Each row of a before or after table is a point. The points were changed in one or more steps. Then noise was added and the rows were shuffled. The steps act on columns, c1 being the first. What was done? A step turns or swaps two columns, mirrors them in a line or flattens them onto one, adds a multiple of one to another, or multiplies or shifts one. Angles are multiples of 10 degrees, from the lower column toward the higher: turns from -170 to 170, lines from 10 to 170 but not 90. Use the fewest steps. Two steps may share a column if one is a turn and the other turns, adds or multiplies; they go together, in the order done. Otherwise the lowest column goes first.
In the rows, 128 means zero.

Before (14 x 3):
[[ 52 121  69]
 [191 157  69]
 [109  92  29]
 [151 122  82]
 [145 117  48]
 [111 163 105]
 [136 101 116]
 [149 139 134]
 [120  98  80]
 [161 215 195]
 [189 131 135]
 [121 130 167]
 [ 81 171 106]
 [114  99 187]]
After, 14 rows:
[[ 67 172 123]
 [121 119  48]
 [151 139 125]
 [140  99 112]
 [130 131 165]
 [110  98  84]
 [ 36 123  99]
 [159 159  50]
 [ 87 100  38]
 [192 129 114]
 [138 125  72]
 [157 208 180]
 [149  95 187]
 [ 94 165 109]]
Steps: turn c1 and c3 by -20 degrees; add -0.3 times c2 to c1

Before, 12 rows:
[[113 148 105 197 133 181  17 146]
 [163 105 107 112 124 106 145 140]
 [142 135 127 105 181  83 139 153]
 [111  77 112 109 135  79  98 191]
 [115 128 145 162 130 100 108  99]
 [127 127  46  97 144 172 148 112]
 [120  85 121  98 164 138 128 144]
 [ 76 145 126 141 146 130  49 132]
 [147 161  82  88 118 206 142 148]
 [133 162  21 124  72 188 177 181]
 [110 121 146 155 178 131 136 149]
 [106 129  88  78  99 195 122 126]]
After (12 x 8):
[[146 154 176  92 153 206 102 151]
 [164 120  88 155 123 138 124 148]
 [148  90 147 114 122  81 174 191]
 [158 176 119 138  81 132 197 132]
 [183 118 192  97 145 171 111 109]
 [166  93 119 101 133 135 146 141]
 [145 184 144 195 122 180 220 144]
 [138 144 249 118 134 185  69 179]
 [121 100 144 115 159 102 125 145]
 [134 130 176  72 103 196 135 121]
 [168 133 107 110 159  84 120 155]
 [126 133 112 164 119 102 145  93]]
Steps: turn c3 and c5 by 150 degrees; turn c1 and c5 by 110 degrees; mirror c2 and c7 in the line at 170 degrees

Before (10 x 12):
[[137 118 135 140 154 157 165 167 127  72 133 148]
 [117 134 145 141 127 161 124   7 151 136  90 129]
 [204  94 120 159 149 118 116 125 191 138 137 125]
 [135 148 138 192 146 121 120  99 125  97  95 141]
 [145 137 128 145 144 148 112 164 152 134 138 109]
 [ 99 126 125 141 152  95 180 154 135  36 104 101]
 [117 151 171 150 123 107 119  62 128 123 143 157]
 [110  90 125 155 215  82 145 169 173 110 138 141]
 [109 137 208 178 127 146 146  97 138 114 123 131]
 [111  84 118 185 150 106 116 168 134  57 148 123]]
After, 10 rows:
[[149 177 208 148 127 112 162  98 145 121 123 133]
 [155 131 135 142 147 141 204 167 181 138 131 155]
 [106 138 121 170 150 201 106 125 129  64 139 128]
 [143 147 128 130 147 147  95 162 129 103 139 114]
 [101 136 123 135 155  91 232 155 220 139 105 104]
 [109 156 118 193 151 106 104 169 197 133 150 131]
 [165 142 147 130 129 123 119   7 124 104  89 131]
 [ 82 134 125 174 212 102 161 168 156  88 135 153]
 [118 194 136 143 143 134 116  99 159 136  94 144]
 [107 159 168 117 120 111 112  60 134 130 143 156]]
Steps: mirror c1 and c6 in the line at 50 degrees; turn c2 and c4 by -60 degrees; turn c5 and c12 by 10 degrees; multiply c7 by 2; mirror c9 and c10 in the line at 140 degrees

Before (10 x 20):
[[147 140 116 111 135 168 125 102 107 155  28 204 116 126  84 145 141 146
  163 174]
 [ 14 132 142 196 184 148 170 131 149 179 148 115 125 111 158 101 128 159
  107 142]
 [ 98 113  70 106 105 173 169 129 100 120 135 120 132 115 122  76 152  90
  146 115]
 [136 154 136 207 114 150 126 145 129 108 149 133 124 206  82 174 116 160
  105 137]
 [ 74 111 103  86 145 106 157 129  76  62  72  82 152 109 146  75 125 189
   59 140]
 [249  41 154 156 109 184 117 151 102 147 103 122 102 140 172 171 179 126
  107  71]
 [134 136 126  76 157 104  48 184  84 149  72  57 128 152 137 125 155 161
  116 115]
 [ 83 136 102 133 121  91  78 131  80 116  91  71 191 145  94  93 152 116
  116 105]
 [157  91 123 105 186 138 146 111  48  97 115 144 137  89 106 173  80 141
  105 138]
 [ 61  95 119 123 108  72 102 112 136 138  90 108 117 165 132 161 173 115
  139  68]]
After:
[[ 94 131  69 105 155 171 170 130 101 124 136 120 135 113 123  74  98  90
  147 121]
 [ 11  84 142 194  68 148 167 125 149 106 144 116 127 114 158  98 152 158
  110 133]
 [246  66 159 155 146 189 120 151 102 134 102 121 103 144 169 175  45 126
  110 107]
 [ 58 101 120 123 148  69 103 112 139 109  88 112 111 169 126 165  82 117
  141 101]
 [145 113 117 109 118 168 130 101 108 105  31 203 123 128  82 141 142 140
  167 149]
 [155 136 123 102  69 135 147 106  47 197 115 147 139  92 109 175 121 138
  106 133]
 [132 112 128  78  98  99  50 184  91  95  67  54 129 157 139 125 127 160
  116 122]
 [ 74 170 101  83 113 107 158 128  77 158  72  82 151 113 145  72  92 188
   61 132]
 [ 83 149  98 131 137  92  81 131  77 112  87  70 187 141  96  92 115 108
  113 115]
 [136 155 134 210 145 144 130 146 128 131 153 131 124 204  78 178 144 158
  103 133]]
Steps: turn c2 and c10 by 60 degrees; turn c10 and c17 by 130 degrees; multiply c5 by -1; multiply c20 by 0.4

Before:
[[ 75 130 127 112 115 212 104 180 208  58 177 124 129 163 191 181 156 102
   86  37 182 147  98 224 118 114 124 176  54  94 154 139 198 200  56  64
  136  21 195  52 186 112 195 149  87 107 111 167]
 [161  36 204  37 139 149 170 205 175 179  63 117 140  86 141 151 177 164
  147 113 107  81 121  95 141  94 161  93 150  42  64  96  57 173  78 137
  212 148 112  87 201 142 177 230 108 125 152   7]
 [135 123 153  73 159 127 151 138 227  86 184 145 178  67  99 136 169 136
  157 136 172 119  59 140 168  90 166 110  82 117 131  97 202 193 146 124
  174  70 192 138 170 111 134 117  54 173 216 167]
 [155  84 197  63 121 184 176 207 135 138  87 104 135 140 120 181 146 182
  142 137  84  98 132 106 139  59 173  84 171  29  93 100  86 152  51 147
  172 158 136  66 160 159 145 163 125 156 142 105]
 [111 100 106 182  79 188  90  75 146 108 155 108  75 198 138 142 111 112
   46  54 118  84 141 139 142 145  50 167  78 102 117 178 141 165  88 106
  101 100 127 139 109  54 102 107  71  73  94 161]
 [116  33 139 108 129 115 143 105 155 139 137  92  67 132  73 123 121 168
  144 146  72  92 135 109 142 114 138 152 159 157 122 207 107 125 186 149
   68 110  75 161 124  62  80  81  99 102 141 116]
 [113  51 164 122  92 198  94  81 115 113 185  96  92 199 125 119 129 108
   91  59 118 102 116 121 123 136  68 177 112 173 142 164 135  66 151 119
  106 106 107 169 101  60  87  54  42  82  87  80]
 [128  65 204  87 165 101 142 138 171 118  46  90  80 129 121 136 100 168
  196 128  58  82 137  58 133 117 134  71 110 109  93 182  98 100 131 184
  133 135 114 133 151  57 133 117 111 172 166  20]
 [130 100 119 125 143 183 105  71 102 137 161  55 109 165  97  79  78 150
  120 109  74 118 119 142 137 155  89 161 135 128 122 210 148 104 112 117
   85 100 118 152  99  31 116 108  89  74 123 120]]
After, 9 rows:
[[171  35 203  37 137 148 179 203 157  93  62 115 139  87 140 153 144 164
   85 111 107  80 122  92 140  93 160  93 152 164  65 125 238 171  79 136
  211 147 179  86 202 139 178 228 108  90 152   5]
 [162  83 198  65 121 186 185 208 153 126  88 104 137 141 121 179 136 182
  112 138  84  96 133 106 140  57 173  87 170 188  92 116 220 150  52 144
  175 159 139  65 158 160 143 163 125 137 138 105]
 [111  31 125 110 130 116 151 105 126 125 138  93  67 131  73 121 177 172
  108 144  73  93 132 106 144 116 137 151 160 109 122 208 103 124 187 147
   71 111 147 165 125  61  79  82  97  92 140 117]
 [108  99 103 183  80 186  97  77  99 105 158 108  75 198 135 142 130 110
  209  55 118  86 139 139 142 144  51 166  77 168 118 170 117 163  90 105
  100  99 116 138 108  56 100 109  74  79  94 161]
 [107  51 157 120  91 197 104  79  86 123 186  96  92 197 126 118 157 107
  166  61 119  99 117 122 123 137  71 175 115  98 144 160  90  66 149 120
  105 106 139 171 102  61  87  55  44 108  86  79]
 [ 60 130 152 112 114 212 113 178 162 165 177 124 131 164 192 180  60 102
  202  36 182 148  99 223 116 116 125 177  55 191 153 114  85 198  56  61
  137  20 120  52 186 111 198 149  89  50 112 168]
 [132 100 107 123 142 185 113  72  72 116 160  56 108 167  98  81 157 149
  127 110  73 117 121 142 135 156  87 162 133 151 121 200  86 102 111 116
   84 102  92 152 101  29 116 109  90 115 122 121]
 [139 122 178  70 158 126 163 138 223 176 182 147 179  63  96 136  64 137
  123 134 173 119  63 141 169  90 165 111  83 166 134  72  82 191 144 124
  176  73 130 137 171 109 135 117  53  80 214 167]
 [128  66 189  86 164 100 153 139 190 168  47  89  80 130 122 138 178 168
   76 128  59  81 138  59 133 119 135  72 109 139  95 190 148 101 130 184
  133 136 109 135 151  55 132 117 110 125 166  20]]
Steps: multiply c1 by 1.3; turn c17 and c39 by 120 degrees; turn c3 and c17 by 20 degrees; shift c7 by 10; turn c9 and c46 by -50 degrees; turn c10 and c19 by -150 degrees; turn c32 and c33 by 20 degrees; turn c30 and c33 by -150 degrees

Before (8 x 64):
[[150  99 179 115 117 126 136 123 112 132 140  93 165 132 157 140  99 138
  137 131 133 144 152 170 102 117 153 104 156 188 115 141 123 168  85 154
   96 154 159 106  89  90 124 173 151 125 175 115 110 124 125 131  92  86
  126 171 127 105 151 150 103 130 162 100]
 [114 157 122 131 143 134 152 129  88 155 141  96 139 123 116  74 116 156
   79 182 148 119  84 168 104  78 103 156 105 103 116  95 185 149 157  87
  173  93 123 149 138  78 129 126 119 171 144 121 119 157 179 141 166 107
  148 121 126 153 111 158 104  90  92 116]
 [164  94 148 152 111 140 134 128 117 119 153 103 165 110 148 121 109  99
   91 150 136 169 126 111  93 154 121 149 118 183 122 112 118 177 136 154
  109 165 122  83  97 146 153  92 173  93 122 107 112 152 128 123 152 149
  105  86 130 112  98  93  84 106 144 155]
 [161 153 181 115 151 148  86 174  83 156 114 128 172 138  99 147 129 166
  124 190 151 112 129 171  97 110  80 130 111 130 118 136 158 140  89 116
  144 175 134  83 113  62 151  96 141  86 100 163 131  94 129 115 148 133
  122 157  91 125 156  97  87  86  94 121]
 [122 117 121 139 125 149 110 118 160 116  95 173  94 174 159 119  90 115
  149 166 123 116 111 142 156 151 137 128 113 124 113 121 189 147 134  98
  116 112  98 144 120 135 153 125 123 120 169 116 179 120 151 113  81 147
  120 133  78 144 115 125 154  92 109 120]
 [168  92 160 124 176  77  85 108 136  79  93 119 168 141 114 146  94  86
   90 154  88 116  98 133 100  83 160 112 164 106 135 107 158 137 152 157
  114 106  98 142 119  89 140 176 104 169 144 119 107 101 103  71 134  75
  105 162 156 129  97 159 140 151 161 146]
 [108 170 175  85 149  86 155 110 138 108 121 140 100 101 127 110 116 162
  118 125 121 177  87 145 118 131 151 161 159 125 140 126 143 120 155 145
  120  98 150 167 122 101 174 109 183 139 142  88 136  90 111 135 127 150
  148 135 107 142 143 161 160 152  99 164]
 [145 162 130  87 143 114  92 144 115 141  81 137 144 111 105  70 141 123
  137 125  95 193  80 125 164 121 108 126 125 157 107 159 170 176  79 167
   95 105 136 149 146  75 188 122 120 150 178 167 167 160 102  86 124 133
  113 104 142  99 144 113 132  95 164  82]]
After:
[[136 115 125 139 122 151 110 121 160 132  96  62  99 174 154 118  89 111
  147 178 121 117 130 144 156 148 151 124 113 123 112 121 191 145 140  98
  116 111 100 141 124 158 154 128 123 115 168 116 179 122 148 112  82 149
  122 132 119 140 112 127 153  96 111 121]
 [109 160 130  86 143 111  92 148 118 131  83 129 147 111 107  74 142 122
  135 125  95 195 130 128 161 120  80 125 126 159 109 161 166 175  80 165
   99 105 139 150 145 106 190 122 121 150 177 168 170 161 114  87 124 118
  117 104 148  98 139 111 136  95 168  83]
 [101  96 152 153 112 139 135 130 117 160 152 152 165 109 146 119 113 102
   90 155 136 170 127 108  94 150 110 146 117 181 121 111 114 177 136 158
  108 160 124  88 100 152 155  87 173  91 122 109 113 152 120 122 151 136
  106  84 112 112  98  95  86 105 144 154]
 [130 157 122 133 141 130 149 126  92  91 143 149 139 122 115  77 118 160
   76 196 148 122 129 167 107  76  62 157 108 103 118  99 186 149 156  92
  170  94 123 148 138  98 123 131 117 169 145 120 119 155 189 141 165 102
  147 118 103 154 114 154 105  87  93 115]
 [ 91 156 185 117 153 142  87 172  87 137 114 107 173 139  98 149 130 163
  125 209 150 115 123 172  98 110  10 129 108 128 119 139 165 135  87 118
  140 175 134  81 116  78 151  96 139  84 104 165 130  93 147 115 152 110
  123 158 101 123 155  97  81  89  92 119]
 [147 174 177  82 149  86 159 107 140 121 120 102 101  98 127 111 114 162
  118 123 121 178 129 145 117 130 186 162 155 124 144 131 144 121 150 144
  120  96 148 167 125  84 175 111 183 140 141  85 134  89 126 136 128 155
  147 136 122 145 146 160 157 156 101 161]
 [168  93 163 128 176  77  79 107 134 188  91 152 171 139 115 147  93  89
   90 159  86 119 130 132  99  88 207 111 164 107 135 107 156 136 153 161
  114 106  94 142 120  79 142 178 101 175 141 117 107 105 138  70 132  87
  106 160 147 128  96 159 142 149 160 147]
 [134  97 179 115 114 127 133 124 116 147 137 154 160 133 153 144  97 138
  137 131 132 142 127 168 102 118 189 104 154 188 113 140 122 167  87 150
   97 152 160 103  97 109 123 171 153 119 177 113 112 123 115 131  88  82
  126 168 106 108 148 149 103 130 165  98]]
Steps: turn c1 and c10 by 130 degrees; turn c1 and c54 by 30 degrees; add 0.7 times c5 to c51; mirror c12 and c57 in the line at 70 degrees; multiply c20 by 1.3; multiply c23 by 0; multiply c27 by 2.5; add -1.5 times c31 to c42
